Each row is a point. To make a cloud, some directions were put in groups of two or more. Within a group, all points are equally far from the middle, so they leave a hole (a ring in 2 directions, a hollow ball in 3). The other directions are filled evenly. Then the cloud was stretched, turned, moved and blurred a little. How many holes are there, and how many directions does each take, smallest first?

Cloud (19 x 3):
[[-24  12  51]
 [-41 -15  37]
 [-45 -42   7]
 [ 37  -4 -46]
 [ 44 -12 -44]
 [-25  10  51]
 [-15  45 -44]
 [-43  65 -25]
 [ 30  11  68]
 [-34 -11 -68]
 [-10  26 -55]
 [ 16  47  44]
 [-61  71 -15]
 [-31 -18 -64]
 [-25  -4 -66]
 [  9  -4  61]
 [-29 -49 -26]
 [ 30  38  55]
 [-41  55 -45]]
Holes: 1 (2)

Cloud (31 x 4):
[[  67    5   28   10]
 [  24   73   11  -24]
 [ -12  -36  -46   12]
 [  33   -7    3   21]
 [ -40   78  -16  -36]
 [  10  -60   -6  -38]
 [  33   -9    5   30]
 [ -15  -19   76   57]
 [  46   -2  -13   42]
 [  62    4  -90   41]
 [ -64  -12  -20   44]
 [  64  -41   25   49]
 [  -7   31  -44    0]
 [ -23   30  -35  -28]
 [  28   -9  -45  -56]
 [  29   24    2  -40]
 [  27    2 -100  -11]
 [ -40  -18  -16   67]
 [ -28  -12  -91  -29]
 [   3  -26  -59  -57]
 [ -76  -10  -21   38]
 [ -17   15  -41   25]
 [ -21   -2   35   42]
 [  41   24  -44  -42]
 [   3  -49   61   37]
 [ -12  -82   -2   52]
 [  31  -10   13   33]
 [  17   58   30  -18]
 [ -13   26   38   51]
 [-104   26  -10   23]
 [  37  -49   -9  -78]]
Holes: 0

Cloud (54 x 6):
[[-13  28 -26 -39   9 -58]
 [ 42 -47 -39 -18  21   9]
 [ 24 -15 109  57  36 -22]
 [ 17  56  63   9 -28 -53]
 [-18  -3 -33 -15 -25  57]
 [ 21  -2  71  38 -38  50]
 [  3 -25  56 -36 -41 -31]
 [ 41 -15  75  14 -11 -69]
 [ -9 -32  78 -16 -18  22]
 [ 23 -62 -26  12   2  -6]
 [-10  13 -14  48 -82 -10]
 [ 31  72 -44  21 -27 -25]
 [-56 -19  44  12  30  -4]
 [ 46 -43  48 -12 -33 -39]
 [ 28  -5  34 -38 -40  48]
 [ 16 -53 -16   5  29  42]
 [-39  -9  -3   0 -44 -42]
 [ 67 -19  36  20 -51 -20]
 [ 39   1 -63  32 -36  -5]
 [ 34 -52  97  37  25 -12]
 [-29 -41   7  14  -4  46]
 [  1   3  -6 -48  36  55]
 [-13  48  90  53  -8  -7]
 [ 64   4  45 -15  67 -14]
 [ 50 -21  61  30   2  59]
 [ 22  43  80  17  47  15]
 [ 79  16  32 -11  44 -21]
 [-16  18  82  91 -13   7]
 [ 19  27 -27  51  41  30]
 [ 39  -4 -11 -53  52 -42]
 [ 18  10  20 -57  28  55]
 [ 17  90  22  16 -26 -13]
 [ 26  47  10  61   7 -67]
 [ 69  22   3  66  13  30]
 [ -3  17 101  -2  40  -2]
 [ 54 -27  66  66 -19 -33]
 [ 85 -18   5 -34   4  -1]
 [ 89 -13  24  32  -5  14]
 [ 18 -79  40   2  29  11]
 [ 55   4 -16  64 -59 -11]
 [-20  74 -13  28   3  23]
 [-31   2  -7  22 -44 -56]
 [ 61  -8 -16 -68 -19  -1]
 [-56  22  14  31 -36 -26]
 [ -7 -28  27  99   3  -3]
 [  4 -13  -8  75  -7  52]
 [ 24 -20 103  75  16  -8]
 [ 28  66  24  41   4  52]
 [ 55  50  38  -4   2 -56]
 [ 80 -42  31  -1  12  16]
 [ 35  61  34  18  -2  54]
 [ 24  20  70  18 -40 -62]
 [ 74 -47  16 -23  -7  -3]
 [ -6  58 -50   6 -32  38]]
Holes: 3 (2, 2, 2)

Cloud (72 x 8):
[[ -33  -14   11  -37  -16  -37   90    8]
 [ -50  -56  -29  -24   55  -67  -18   17]
 [  31    8    5   16   -8  -14   97  -52]
 [  -6  -30  -16  -57  -51  -15   32  -49]
 [ -85   -6    1  -41  -32  -42  -51   23]
 [ -80   32   38   -7  -19   -4   27   -8]
 [  65   59  -20   32   14   16   22  -33]
 [ -19   -8   17  -25   30   -1   84   39]
 [  20   13  -16   61   22   18   52   97]
 [  48  -23  -13  -42   -1  -37  -69   31]
 [ -91  -30  -14    5  -15   33    4  -48]
 [  40    3   11   46   -6  -50  -18  -58]
 [ -23  -32   18   47  -44  -52   23   63]
 [ -16   10  -14    3  -40   31  -92   11]
 [  17  -14   32  -79   66   -9  -51  -31]
 [ -26  -29  -43  -39   31   40  -16  -68]
 [  22   50   52   44  -34   22   -8   10]
 [  31   83   25   20  -15   -9   66   27]
 [ -14  -14  -76   40  -40  -15   45  -23]
 [  16   15  -36  -46   43   14  -64  -18]
 [ -25    3 -107   24  -23   22   61  -13]
 [  -7   40  -79   31   22   22   23   66]
 [ -30  -11  -39  -62   24   39   75   46]
 [   6   48   30  -36    1   49   -5  -14]
 [ -51   13  -63  -14   31   66   65   -2]
 [  46    4  -64   15   10  -34    3  -48]
 [ -97   18  -15  -32  -32   26   -9    3]
 [   7   81  -13  -34   15   66   44   15]
 [   4  -16  -62  -56   17  -55   94   20]
 [  16   60   30    6  -34  -21   10  -48]
 [  73   -6  -35  -23   -6  -67   53  -15]
 [ -26    1   33  -34  -45  -49  -71   16]
 [ -27   68  -60   -5  -31  -51   85   13]
 [   9   36  -34   15   50    4  -67   22]
 [  61  -16  -52  -54    9  -11  -23   12]
 [  41   88   25   -7   34   -3   54  -14]
 [  71  -14  -13  -12   43  -33  -59   27]
 [  49    6   47  -13    3  -67   14  -47]
 [  24  -45  -48  -66  -38  -24   53   10]
 [   4  -10   -2  -29   37   49   86  -28]
 [ -32  -57  -27  -50  -31  -44   20  -16]
 [ -45   28  -10   -9  -49  -55   49   27]
 [  14   35   76   22  -21   -6   -5   38]
 [   0  -45   -6   58   -6  -61   22   12]
 [ -85   18    3  -20  -34   34   14   12]
 [  49    2   86   23   28  -38  -54   31]
 [  75  -29  -29   21   38   30   59   40]
 [  12  -10    0   -4  -38   47  -47  -31]
 [  19   79  -81    7   19    1   36   41]
 [  14   35   32  -10   34  -76  -16   28]
 [ -38  -46   -6  -50   76  -33   23    6]
 [ -26   42  -39  -80  -22   -1  -30  -25]
 [  21   24  -31   18  -59   23  -45  -17]
 [ -47  -38  -36   -3   -5   65   11   51]
 [  26  -40    0   51  -31  -48   51   19]
 [ -63  -23  -28  -62   70  -32    5   26]
 [ -39   42    3   39  -72   38    1   34]
 [  -1   32   59  -12  -25   14   18   59]
 [ -57  -14   27   73  -23  -45   -2   16]
 [-110   -8  -55  -12  -26  -34   -9  -34]
 [ -50   39   42  -36  -34    3  -17   -8]
 [ -24   48  -36  -50  -29  -68   55   34]
 [ -11  -87  -32   -1  -13   34  -56   18]
 [   0  -48   24  -46   27   25   30  -17]
 [ -98  -10   15    7    7   46  -28   10]
 [ -54   14  -55  -80  -21   17   47   51]
 [  34  -49  -46   -4   22  -63   -2   -6]
 [  26   57  -60   44   12    3   20   72]
 [   8   43  -21   -3   53   29  -49    7]
 [ -71   53   24   24   -6    7   17  -19]
 [ -40   82  -52  -15  -44  -27   30  -21]
 [  15   -2  -66   59    6   54   69   10]]
Holes: 2 (2, 4)

Cloud (92 x 9):
[[  23   -5  -51   35   76   50  -54  -52   14]
 [  41   -9  -12   23   30  -71    2   -9  -28]
 [ -56  -50   60  -20   12   33  -20  -11  -28]
 [ -75  -63   -6  -13   12   63   -5    2   -1]
 [  55   52  -43   10   -1   52   45  -29   44]
 [ -28   40  -22  -65   -4   19  -51  -79  -26]
 [  43  -62  -35  -14   75   40  -37  -19  -15]
 [ -13   61   12   15   13   21   82    5   28]
 [  15   48    5   25   62  -42   39   17  -61]
 [  60 -103    9   41   14   29  -22  -28  -19]
 [  40   94   25    8   24   -6   63    3   30]
 [  59   16  -86   14   15    8   55   19   15]
 [  37   43  -48   -7  -13   19   18   17   64]
 [  55    0  -28    8   21  -51   10   10   48]
 [  32   -3   57   44   11  -32   37    3  -18]
 [  54   79   -5  -80    6   10   44   51   21]
 [ -14   21   36  -45   34   55   63   29  -55]
 [ 112   34  -13   35   81   -8  -37   12   13]
 [ -31    3    9  -23    1   67  -29  -26  -67]
 [  26  -12   13  -48   21   70  -34   47   -8]
 [ -44   19  -28   24  -42   32  -38   18  -33]
 [ -31   67    6  -59  -14    0  -20  -40   25]
 [  19   49   25   24   22   36   12   36  -62]
 [ -17   13  -19  -40  102   12   64   40   36]
 [  69   51   12   11   16    7  -38    1  -67]
 [ -32  -26  -38   26    3  -20   -7  -59  -75]
 [  11    6  -39 -107    3  -24   32   64  -24]
 [ -50    5  -33  -26   -3  -65  -17  -32  -18]
 [ -33    0   37  -45   51   46  -50   49   12]
 [  32   54  -22   26   44    6  -69  -40   34]
 [  39   56   -8    7   31   -4    5  -29  -77]
 [   9   38  -13  -39   71  -44   31  -38  -18]
 [ -53   38    8   -9    7   -8  -12   56   -9]
 [ -39   -9  -43  -12  -26  -31   32   70   -9]
 [ -24  -32   21   -7  -26  -34   -1   14  -76]
 [  13   44   27  -43  -11   15  -70  -22   25]
 [  48  -54    8  -41   23   -8  -29   23  -90]
 [  42  -25   15   18    7  -23  -30  -69  -56]
 [  15  -22   46   11   14   77   23  -64   -2]
 [  44   31  -52   -9    5   29  -48  -64  -60]
 [  61   19  -25  -13   42  -14   63   80   38]
 [  17   98  -47    9   78    3   17   17   15]
 [   1   43  -24   35   37   39   37   74  -42]
 [  85   78    6   13   28  -22   -7  -18  -24]
 [ -14  -21  -14   13  -21   54  -72   15  -32]
 [  11   17   -7   18   28   52    9   84  -36]
 [ -32   25   26  -30   82   15  -61  -54   22]
 [  -9    5   12  -39   53   17  -73   10   63]
 [  58   79   24  -28   38  -43   76   -1   26]
 [ -32   38   25    4  -32  -14   -6    0  -36]
 [  -1  -13  -33    0    4  -32   56   28   46]
 [  40   51   12   15   15   45   12   42  -68]
 [  -6   44   -6   26   59    0   53   46   48]
 [  15   10   42  -30   42   49  -97  -52  -13]
 [  90  -28   16  -41   54   47   37   13   10]
 [ -30   -8   -5   26   18   -1   57   58  -71]
 [ -38  -42    4  -61   -4   12   38   18  -81]
 [  77  -66   11   57   36    7   12   21   -5]
 [   9   21  -34    9   58  -14   80   -8  -60]
 [ -27  -74  -44  -12   30   -3  -61  -26  -62]
 [  70    7  -43   52   40   31  -38    1  -26]
 [  -1   35   26  -51  -15   27  -62    1  -37]
 [ -41  -10  -10  -29   -7  -33   44   94  -52]
 [ -13   -1    8   38   35  -33   19   -9   69]
 [ -10    2   -4  -17   48   92   -8  -42   81]
 [  49   20   12  -10    8  -70   44    2   26]
 [ -47  -78   -9  -27   -1   29   25   21   -2]
 [  37    7  -53  -43   -6    5  -92  -38  -36]
 [ -47   54  -51  -22   72    1   21  -31   22]
 [  27  -20  -87    5   56   -9   20  -26    4]
 [ -45  -53    8    5   27   97  -49  -25    5]
 [   1   31    6   31   58  -44   42   33   28]
 [ -24   41  -38   -3   32  -42   46   64   20]
 [ 106   39  -25  -16   52    2   53  -20   25]
 [  -7   17  -60   64   29   17    2   14  -22]
 [   7  -10   -8  -33   27   97  -51  -64    4]
 [ -19  -12  -44   -5   32   56 -105  -60  -21]
 [  11  -41    3    2   78   10 -114  -17    3]
 [  67  -35  -37    6   81   40   30   29   -6]
 [ -12   33  -26   -6   51  -65   25   24   14]
 [ -95  -28  -17  -44   11   50   -8   -1  -55]
 [ -34   38   18  -11  -24   42    0   36  -17]
 [  22    8  -27  -15   91  -48  -41   22   -3]
 [  -1  -12  -75  -60   37  -21   39  -33  -12]
 [  30  -34  -50  -76   33   32   -8   -2  -12]
 [ -16   32   19   33  -14   25  -21    3  -42]
 [  31  -26  -24   -8  -25  -12  -28  -54  -92]
 [  35  -15  -12   -7  -79   -9  -36  -18  -60]
 [  30  -19   17  -55  -32   38  -53   -9   28]
 [  21   71   -5  -37    2   42  104   50  -50]
 [  38  -37   58  -86   53  -20  -19   13  -29]
 [  53   19    5  -70   38   61   32  -13  -23]]
Holes: 2 (3, 4)
